Each row is a point. Any point is a mix of the corners, with weights that add up to 1. It lies inside the corners' shape when no weight is negative. Say inside or outside, and name the corners with a negative weight.

Corners:
(1): [-61 -55]
(2): [-9 13]
(3): [52 -2]
Points:
[18  4] => inside
[-66 -45] => outside (3)
[-78 -46] => outside (3)
[28  1] => inside
[-55 -51] => inside
[ 32 -10] => inside

Corners:
(1): [ -8 -66 -52  -9]
(2): [-3 14 10 16]
(3): [35  9  7  7]
(4): [ 26  -6   1 -84]
(5): [ 14  60 -95  34]
Points:
[  3   9 -37 -21] => outside (3)
[  3  17 -10  27] => outside (4)
[  9 -18 -28 -45] => outside (3)
[ 34   1  36 -74] => outside (1, 5)
[ -1  14 -29  29] => outside (4)
[  5  64 -66  11] => outside (1, 3)
[ 23  -3 -38 -12] => outside (2)
[ -1 -49 -68  18] => outside (2, 4)
[ 0  8 -7 11] => inside

Corners:
(1): [ 50  -8  32 -14  -9  12   4  71 -37]
(2): [  9 -64  22  19 -13  55 -10  51  13]
(3): [  8  34 -33  26 -45 -13  17  12  13]
(4): [ -3  58 -47 -12 -19 -58 -51 -40 -38]
(5): [ 26  11  15  28  -9 -11 -28 -20  54]
(6): [-10 -11  51  37 -29   9 -15 -42  34]
(7): [-95  -4   0  -4  26   2 -11  -5  26]
(8): [ 52  28 -81 -38   9  26  43  11 -46]
(9): [-66   0 -14 -50 -34 -20 -11 -49  12]
(10): [ 30  71 -50  19   2  47  -6  19  21]
Points:
[-19  21  -9   6 -16 -16 -25   2  12] => outside (6, 8)
[ 23   9  12  29  -9  11 -12  -2  22] => outside (9)
[ 11  20 -21  12 -23   2 -12 -10  11] => outside (1, 7)
[  9  14 -22   2 -37 -33 -12 -36   5] => outside (1, 7, 10)
[ 23  26 -36  -4   0  13   4  27 -14] => outside (6, 9)
[  0 -24  11  11 -15  24 -10  16  15] => inside
[ 13   3  -1  -2 -14  14  -5  24  -3] => inside
[-21  49 -66 -34  -1 -14   6  -3 -31] => outside (2, 5, 6)
[ -1  20 -27  20  -1  25  -4  10   8] => outside (1, 5, 9)

Corners:
(1): [ 34 -57  27  11 -44   5  60  -4  -5 -18  17  29]
(2): [  9 -60  11  66 -37  10  35 -37  17 -38 -21  18]
(3): [ 66 -28 -23   2 -22  23  13 -30   5 -26 -27 -12]
(4): [-40  73  38 -22  12 -41 -41  45  18  27 -22 -20]
(5): [ 51   2   0  33  -4  79   4  64  24 -33 -15  11]
(6): [  4  68  53 -36  95   2 -50  12  27  62 -27  -8]
(7): [ -3 -27 -59  22   4  -3  -4  25 -15 -30 -10  15]
(8): [ 18 -37 -18   0 -53  32  65 -62  -5  12  14  44]
(9): [-24 -47 -15 -14 -30 -11   0 -25 -32   6 -58  -4]
(10): [ 41 -35 -35  48 -30  33  47  14   7   2  -6 -24]
(11): [-17  41 -19 -26  46  24 -21 -33 -46 -43 -30 -36]
(12): [-51  34  14 -42  62  -2 -64  54  60  19 -21 -48]
(13): [ 12 -31  19   3 -46  16 -21 -71 -39  25  -3  -6]
Points:
[ 27   1   9  17  -2  15  -1   2  -2  -5 -14  -6] => outside (8, 9, 12)
[ -1   3  11  -4   4  21  -5  -1   4   3 -15  -6] => outside (3, 7)
[ -4 -33 -23  25 -41   5  28 -30 -18  -6   6  -2] => outside (3, 5, 6, 9)
[ -1 -26 -29  16 -17  12  -4  12   4 -11 -18  -4] => outside (1, 6, 11)
[-11  19   2  -3   5  -9 -15  20   5   3 -17  -8] => inside
[ 38  -5  19  20  26  47 -19  15  21 -28 -10   0] => outside (4, 8, 9, 10)
[ 14  15  22  -7  29  13 -12   5  13  17 -18  -1] => inside

Corners:
(1): [ -8 -13  -8 -25  -3   4  15  10 -16  -1  14  20  25  18 -24   3  11  19]
(2): [ 26  -2  -9 -10 -20 -59 -14   8 -39  23   3  -1  14  12  13  24 -24   7]
(3): [  5  20  24 -21 -11  27  39 -82  16  10   4  10  26 -68   5  39  34  -7]
(4): [  0   7   8   1 -17   3 -12   7  -4  41 -61  17  30  -1  31 -20  27 -10]
(5): [  2   1  -8  22  29  19  21   2   7   7  -5  21  20 -40 -13 -24   1  19]
(6): [-13  13   4  24 -22  19   7 -39   1   6   5  -2  15   2 -28 -11  21  -2]
(7): [  5  -6 -32  24  35  22 -18  -5  14  -6  22  -5 -22  16  -1 -16   8   1]
(8): [  2  12   2  -7  -8  36   1   5   9  27 -63  12  18 -27 -14  25  16 -12]
(9): [-12   0 -22  11  16  16 -11  -1 -34   1   2  -5  21  -4 -25 -23  13 -16]
(10): [ -3 -34 -15 -11 -20   7 -25 -93 -14   3   8  95  12  10 -11   0  21 -19]
(11): [ 24 -21 -42 -18  -9 -66 -13   8   8  17  12   0  21  29   7  -5   2 -19]
(12): [-32 -23 -19   6 -14  39 -10   9   6 -31  17   8  10  -7 -19 -31  -1 -12]
(13): [ 11 -43   0 -24 -17 -74 -14 -15 -24   2   2 -16 -37  21 -16  -9 -27   9]
(14): [ -4  16 -16   3 -31  21 -15   3   0  29 -11   9 -50  19 -23 -43 -31 -31]
(15): [ -7  -2   4 -25  20 -70 -14 -27 -11 -20 -23  31  35  11  47  -1 -17   4]
(16): [ 23  -4  10   5  -7  -6 -17  10  -5  20  -2  -4  31  20   9 -31 -32 -33]
(17): [ 24   9 -14   9  17  22   6   5 -22 -36  17  -8  29   4 -20 -26   3  27]
(18): [ 11   5  12  18   1  10   4  -4 -10 -30   8   3  -8  11  -4   5  23 -22]
(19): [  6   8  12   2  -1  18  51 -54 -34   5 -23   1  35 -33   0  33  19  -1]
Points:
[ 10   7  -1   6   0   3   4 -12  -9  12 -21  17  18   3   7   1  11  -5] => outside (3, 9, 12, 13)
[  8   3   4  -7 -13  -6   5 -20 -13  16 -11  14  19  -1  -5  -1   2  -8] => outside (7, 12)
[  6  -3  -1  -3  -8  -5  -1 -10 -10   6  -7   9  17   0  -3  -8  -3 -10] => outside (7)
[  0  -9  -5  -4  -9  -7  -2 -16   0  11  -7  17   9   0   1  -3   3  -9] => outside (9, 17)
[ 13  -1  -8  -3 -10 -19  -9  -6 -22  12 -10   1   9  21  -4  -4  -3  -8] => outside (3, 5, 12)
[  5  -5  -6   2  -8   3  -2  -7  -9   6  -4   3   5   2 -11  -7   6  -6] => outside (15)
[ -1 -10 -12   1   4 -13   0 -13 -13  -4  -5  13  24   1  -1  -1  12   5] => outside (3, 14, 16)
[ 16 -18 -13 -11   3 -56 -27  -7  -3  21  10  13  -9  24  20 -15 -18 -13] => outside (6, 8, 12, 17, 19)
[ -7 -14  -8 -10   2  -2   4 -28   1  13 -16  20  29 -12  -1   1  12  -6] => outside (2, 14, 17, 18)

Corners:
(1): [ 22 -18 -18 -12 -17  34  -8  16 -31   8  -9  23  28   2 -28 -41  44  -8
  13 -10]
(2): [ 18 -14 -22 -63 -85  16 -21  38  33  11 -21  28  33  -9   8  12  -3   6
  13 -11]
(3): [-64  42 -78  18  37  11 -36  -7 -95 -22  38  36 -33  71  42  -1  15  41
  29  65]
(4): [-13  -1  -6   6 -34  22 -52  25  -9  25   1  13  38 -44  20 -14  36 -22
  25 -12]
(5): [-26  10  69  38  28  23   3  72 -14 -24  30 -36  -8   6  16 -15  -6  48
  -8 -33]
(6): [ 32 -19  50 -27  -7 -38  13  30  35  25 -53 -16  14 -37   1  -1  16 -49
  46 -28]
(7): [ 21  23  14 -24  -8  -8  40  39 -17  -8  16 -53 -47 -32 -47 -13  22 -19
   2 -29]
(8): [ 51 -48  31   6 -26 -12 -17  11  44  28 -23 -17  31 -37 -13  16 -15  -9
  -4 -14]
(9): [-94  -7 -27  55  15  34 -58 -64 -41  -7  49  21  10  70  42  23  41  54
  45  25]
(10): [ 33  -3  33 -36 -41 -15   2   2  -6  51  -9  17  12   3   8  20  14 -14
 -18  -9]
(11): [ 21  26   3  -3  16 -23  10  59 -38 -21  16  -5 -50  10  23  -3 -11  24
   0 -57]
(12): [-20  30 -48  -4  -6  43 -59 -36 -17  30 -17  16  45  25  20   4  27 -39
   0  -3]
(13): [-24  -2 -25   1 -21  48 -73 -13  12 -26   7  27 -15  35  15 -59   4  16
  30  26]
(14): [ 25 -26  29  -6  13  -1  33  31 -14 -66  20 -28  -9 -36  24 -41  -8  24
 -22 -15]
(15): [ 47 -30 -21 -11  -9  23 -22  29  48   9 -23  28  24 -19   4 -41  55  -8
 -14 -12]
(16): [ 28  10  22   1 -22 -44  47  32 -31   2 -48 -27 -36 -39   5  -8  -3  19
 -16 -23]
(17): [-68  -1 -56  46  37  61 -52 -36 -58 -53  27  79 -61  58  62  30 -23  59
  50  50]
(18): [ 40  16  35  18 -24 -27  -1  -6  31  13 -26   3  71 -62  12  -9  17  -3
  16   0]
(19): [ 27  -9  21  30 -59  22   9  23   7  27   2 -28  48 -14  24  -7  34 -25
  20  -2]
(20): [ 50 -27  11 -20 -47 -19 -21  25  30  -5 -46  19  16 -23 -33  -1  38 -55
 -27 -23]
(21): [-20  -9  26  15 -15 -32  25  -9  54  42  35   3  73 -18  -1 -20 -10 -11
   0 -15]
Points:
[-20   7  -9   0   0  12 -10  -2 -13  -5   8  14   2  12  16 -11  13  20
  17   8] => outside (4, 8, 11, 19, 20)
[  4   4  -4   5 -14   9 -15   7  -6   0   1   9  13  -4  11 -10  13   7
   7   1] => outside (6)
[ 25  -2  11 -18 -21  -2  -5  48  -4   2 -18 -13  -7 -13   4 -11  19 -11
  -4 -20] => outside (1, 9, 17, 18, 21)
[ 1 -4  9  3 -7 -4 -7 20 -2  0 11  5  5 -4 17  5 12  7 10 -6] => outside (1, 12, 13, 16)
[ 10  -6  11   3 -16  10 -14  19   8   4  -1   9  24  -9  15 -12   9  -2
   8  -7] => outside (7, 9, 16)

Corners:
(1): [ -6   2 -14 -14 -14  17  -2  21  13 -15 -13 -23  14  48 -13   2   3 -11
  -1 -18]
(2): [  7  -6   6 -21 -15 -16   3  18  19 -10  -6   6  20  -6  22 -18   7  -8
 -37   4]
(3): [ 16  -2   1  -5  36 -38  -3  23 -12  -2 -19   0 -30  -1 -28  15   5 -17
  30 -25]
(4): [ 10  76  28 -12 -13   8   1  -4  -9   0   9  14   5 -19   7   0  -1   4
 -46  -5]
(5): [ 11   7   2 -12  41 -21   2 -13  15 -18 -27   9  13  -2   5   0 -12   2
  -6 -21]
(6): [ 23  49  27 -26  35 -38   3 -12 -29  14   9   6   6 -20  15  16 -10  -4
 -18   5]
(7): [ -5 -23 -26  50 -21   8 -49  30 -19 -12 -29 -26  19   0 -30  35   8  -6
  35 -30]
(8): [-11   8  -7  -8  -4 -11 -10  -1   6  13   3   1  -9  14  17  -3  21 -19
   2 -13]
(9): [  9   5   5 -19 -27  14   8  13   9 -44  -1 -13  15 -10  19 -66 -12  95
 -51 -13]
(10): [ -2   1 -12  22   2  -1  17  -3   2  -8   1  18  11  -7   8  15   4  13
 -29 -14]
(11): [ 16 -20  -2   1  29 -26 -12  29   9 -20   0  19  -5  13  10   7  -8  68
  55 -34]
(12): [ 11  -7  25  36 -21   5  28  -6  -1   2  15  19   6 -10  29 -21 -14 -13
 -38  18]
(13): [  0   9  19 -10  21 -48  25  -7   6  60   9  30   3  -9  25  16  15 -22
  -9 -17]
(14): [-45 -29  11   2  17 -13   6  19  29  -9  15   4  19  19  18  -9 -10 -14
  19 -30]
(15): [  2  18  -4   0 -11   8  20 -19  14   9  14  18   2 -10 -20  15  -9  -9
   0  -1]
(16): [  9   4   8 -45  60 -14  10   4  -3  21 -14  19  23  -6  15 -26  30  -6
  -9 -13]
(17): [  0  -9  -7  20 -13   5 -36   1  -5   2   9   4   4   1  -9  15 -10  -9
 -26 -14]
(18): [-42  -2  -4  31 -12  10  -5   7  24  56  14   0 -14   4   7  24  21 -17
  -7  -5]
(19): [-19  -7   3   2 -13  -6  12   6  -3  -4  -2  16 -25   0  13  12 -40  -9
   0  -3]
(20): [ 19  16  44 -33 -18  -2 -23 -16 -19 -12   0  -1   6 -11  16   5  20   5
 -37  -1]
(21): [-21   8  19 -16   2 -21 -17   7  -8  -5 -18  13   4  12 -14   4  11  -3
  -3   1]
Points:
[  7   5  10  -3  -1  -9   5   7   3  -9   0   2   6  -4  10  -1  -5  18
  -9 -13] => outside (8, 16, 17, 21)
[ -3  -1   6  -5  17 -19  14   0   8  11   3  17   2  -6  12  -4  -6   5
 -13  -9] => outside (1, 4, 7, 8, 20)
[ -3  12   8   1  -8  -6   4   0   3   0   2   5   6  -1  11   3  -3   4
 -14  -5] => outside (3, 16, 17)
[ -6   8   6  -9  13 -13  14   5  11   6   1  11   3   8   8   4   0 -13
   0  -9] => outside (7, 9, 17, 20)
[ -4   2   5   0   1  -7  -2   7   1   3   1   5   6   1   4   2   2  -2
  -6 -10] => outside (5)
[  3   1  10  -2   9 -15  -4   7   0  -1   0  10   2  -4  12  -1   0  11
  -4 -13] => outside (1, 15)
[ -4  -2   2   5   3   2  -1   6   6   8  -1   5   5  -1   3   4   5   2
  -5 -18] => outside (2, 6, 8, 21)
[-10  -7   2  -5  -2  -7 -13  15   7   2  -1   0   1   8   0   2   8  -3
   5 -18] => outside (5, 6, 10, 12)
[ -8   3   5 -11   2  -8  -3   8   6  -2  -2   0   7   2   3  -5   0   2
  -8 -15] => outside (10, 11, 12)

Corners:
(1): [-10  55   5 -22 -54 -38  23  16 -32  -8  -4 -23 -16   1 -17  -1  -6  42
 -95  41]
(2): [ 14 -20 -11 -30  -3  38  16 -39   7  11 -57   7  17  15   2 -52  15  -1
 -33 -28]
(3): [  4  15  -1 -10 -21  38 -32 -26 -16  53 -39  22  17  -5  23 -26  52 -11
  21 -49]
(4): [ 15  -7  62 -12  17  16 -31 -82  16  11 -44  43  11   8 -25 -20  56 -29
 -24 -51]
(5): [-46  32  44   5 -31   4  13  -6 -23   2   9 -23  10  26 -31  -9 -18   5
  -4  33]
(6): [-22   3 -15 -10 -18  32  25 -19 -12  42  -8  51 -15 -13 -39   1  64 -11
  23 -24]
(7): [ 20  -1   9  18 -26 -15 -10  -5 -55  -8  16 -35  15  -4 -27 -17  10  17
 -20  51]
(8): [ 42  10 -17  -5 -20 -14  -1  18  14   6   8  22 -23   5   8 -19 -15 -56
  30 -22]
(9): [ 25 -52 -41 -21  15 -23  -2  -5  36  43  33 -22  25 -22  48 -24   6 -56
  10 -28]
(10): [  7  46 -19  18 -10  -4  13 -29 -20 -24 -12 -21  -3  23  -4  21  23  33
 -31  19]
(11): [ 57 -48 -48  14  31  30 -27  22  12  11  -5  33   9  -7  24   7  -1 -13
 -10 -10]
(12): [ 65 -57   3  12 -10  -1   9  22  27  -7  31  -9  40 -37   9  40  25   8
  28  -7]
(13): [ 38 -47 -19 -22  37  16 -48  26  21  -6 -21 -21   6   3  32  45 -26 -36
   8  -1]
(14): [-11  -8  12 -32   2  14 -19 -14 -12 -11   2  45  24  55  25 -13  47 -32
 -18 -46]
(15): [-31   5  10  -2 -10 -15  11   6 -27 -49 -22  -9   7 -13  18 -22  20  48
 -20  11]
(16): [-12  46  20   0  -7  39 -15  -7 -16 -37  13 -47  -6   5 -29  -9   4  25
 -26   3]
(17): [  1 -18  14  46 -29  -8   6  31 -45  -4   5 -21 -28  31  18  18  -3  22
 -41 -10]
(18): [ 13  12  -7  10 -52   7 -39 -19 -20 -12  12 -30  -7  49 -22 -13 -41  28
 -10  15]
(19): [ 30 -46 -19  37  21 -11 -19  42  35  38 -10  -2  -3   6  -6 -11  50 -17
  24 -20]
(20): [-11  18  31   4 -22 -32   3  26 -36   3   3 -28  12  49 -69 -10 -32  17
 -36 -12]
(21): [ 32   9  16 -56  22   6  -8 -71   6  44   0  44 -33  10  29 -34  50  29
  -5 -27]
Points:
[  7  -6   1  -5   1  12  -9 -10  -2   5 -13  -1   5   9   0  -5  16   4
 -17 -13] => outside (7, 8)
[ 18  -4   4   0  -7  10  -9  -5  -3   2  -5   8   2  10  -2  -4  17  -5
   4 -15] => outside (1, 9)
[ 16  -4  22  -3  11  33 -17 -31   3  23 -19   7  -4  16 -18   3  20  18
   1 -17] => outside (1, 7, 8, 9, 14, 15)
[  9   0   4  -5  -7   7  -9 -10  -8   5 -10   5   5  14   2  -7  18  -5
 -11 -15] => inside
[ 13  -6   3 -18  -3   4   2 -14  -1   9 -14  19  12   0   2  -9  22 -13
  -5 -17] => outside (16, 17, 18, 19)
[ 12  -3   0  -2  -3   3  -6   3   0  16  -1   6  -1   7   3   8  19 -11
  -4 -20] => outside (2, 7, 15, 18)
[ 14  -5  -1  -9  -2   6  -7  -9   0  -1  -2  -2   5   8  -4  -9  11   0
 -10  -5] => outside (3, 17)
[  1   0  10  -6  -7   6  -1  -9 -13   2  -5   0   5   8   1  -6  16  -1
 -16  -9] => outside (18, 19)
[ 12 -16  -3 -15   1   8 -12  -5  -7  16  -9   3 -10  19  12 -24  16  -3
  -1 -28] => outside (1, 4, 5, 10, 11, 12)

Corners:
(1): [-45  68  38  12  37  16  24 -64  -6  21  44  17 -30   3  17  36 -31 -79
 -19  21]
(2): [-14  15  23  45 -30 -42  -7 -23  43 -21 -20 -20  19 -56  16  18 -34  13
  17   6]
(3): [ -9  65  32 -42 -27  46  33   0 -13  -3  31  21 -82   0  -4  47 -55 -64
 -12 -33]
(4): [-34  32  20   5   4   1  57 -23   5 -11   3  48  -4  30 -37  26 -46 -63
 -17  -1]
(5): [-36  10   5 -64  -5  10 -34 -20  25 -21  25  40 -45 -29  41  23 -23 -26
   2  20]
(6): [ 11 -25  16 -40 -36   8  13  -3  21 -22  -4 -65  37  -3 -16  43  20 -13
   1  -3]
(7): [ -9 -30  11  19 -18 -24   2   2  24  35   2  -7 -12  -6  -1 -18  16  26
   3  74]
(8): [-35 -16  -1  11 -46  10  72 -55  -4  -7  53  23   3 -39 -59 -18  10  13
 -10   6]
(9): [ 14  19 -74  56 -25 -26  10  57  -4  10  25   9 -27  35  19 -37  -4  -2
 -74 -25]
(10): [ 21  57 -55  13  22 -24  19  58 -69 -15 -21  22 -37  36 -32 -45   2 -48
 -83   1]
(11): [  5   3  21 -38   2  31  35 -59  66   0   3 -48   9 -18 -14  26 -95 -30
  -8  11]
(12): [ 12 -35 -49  -6 -31  -5 -53 -29  19  42 -30 -36 -17 -11  -7  34  -1  21
  20   4]
(13): [ 31  22 -43  69  35  28 -31  39 -28 -15  16  11  18  30 -37 -27 -46 -12
 -57 -13]
(14): [ 27   3 -34  58 -24  24  -4  -6  36  30 -45  18  32   9 -34 -10  29  40
 -54  22]
(15): [-24 -13 -25   5 -26   2 -13  14 -11  24 -25 -25  40  -2 -10 -62  -9  55
 -12  11]
(16): [-76  18  51 -13 -34   2  44 -61  11 -75  21   0 -89  -7  15  39  -4 -60
 -33 -27]
(17): [ 48  -3   6  34 -17 -37 -27  -7  -1  27 -29  19 -27   9  42 -30   6   3
 -59 -11]
(18): [-27  37  24  38   3 -48  42 -40  13 -34  50  22 -19   7  31  56 -80  17
 -92 -61]
(19): [ 32  17 -48  11 -25 -12 -57 -14  40  32  -5 -26  17  30 -44 -36  13  21
   4  45]
(20): [-18  19  -5   9 -40 -19  24 -66  -9 -27  -6  35 -54  11  89  44 -19 -14
 -11  28]
(21): [ 73  58 -58 -24  40  -3   7  66 -37 -65 -37  -5 -74  65  60 -14  17 -17
 -23 -71]
Points:
[  0  18 -17   7  -6   2  10   4   4 -11  10  -6 -16   5  -9   0 -16  -7
 -31 -12] => outside (4, 17, 20)
[ -2  19 -17  13  -1  -2   1  -1  -8  -4  12  12 -28  17   3 -10 -24 -17
 -35  -2] => outside (2, 6, 14)
[  9  29 -14 -19   1   6   3 -14  -5 -20  21  -7 -41  15  10  19 -25 -41
 -32 -14] => outside (2, 4, 7, 14, 15)
[ -5   9  -7  10 -10  -5  -1 -17  12  -4   1   1 -10   1   2   2 -12  -6
 -23   6] => outside (3)
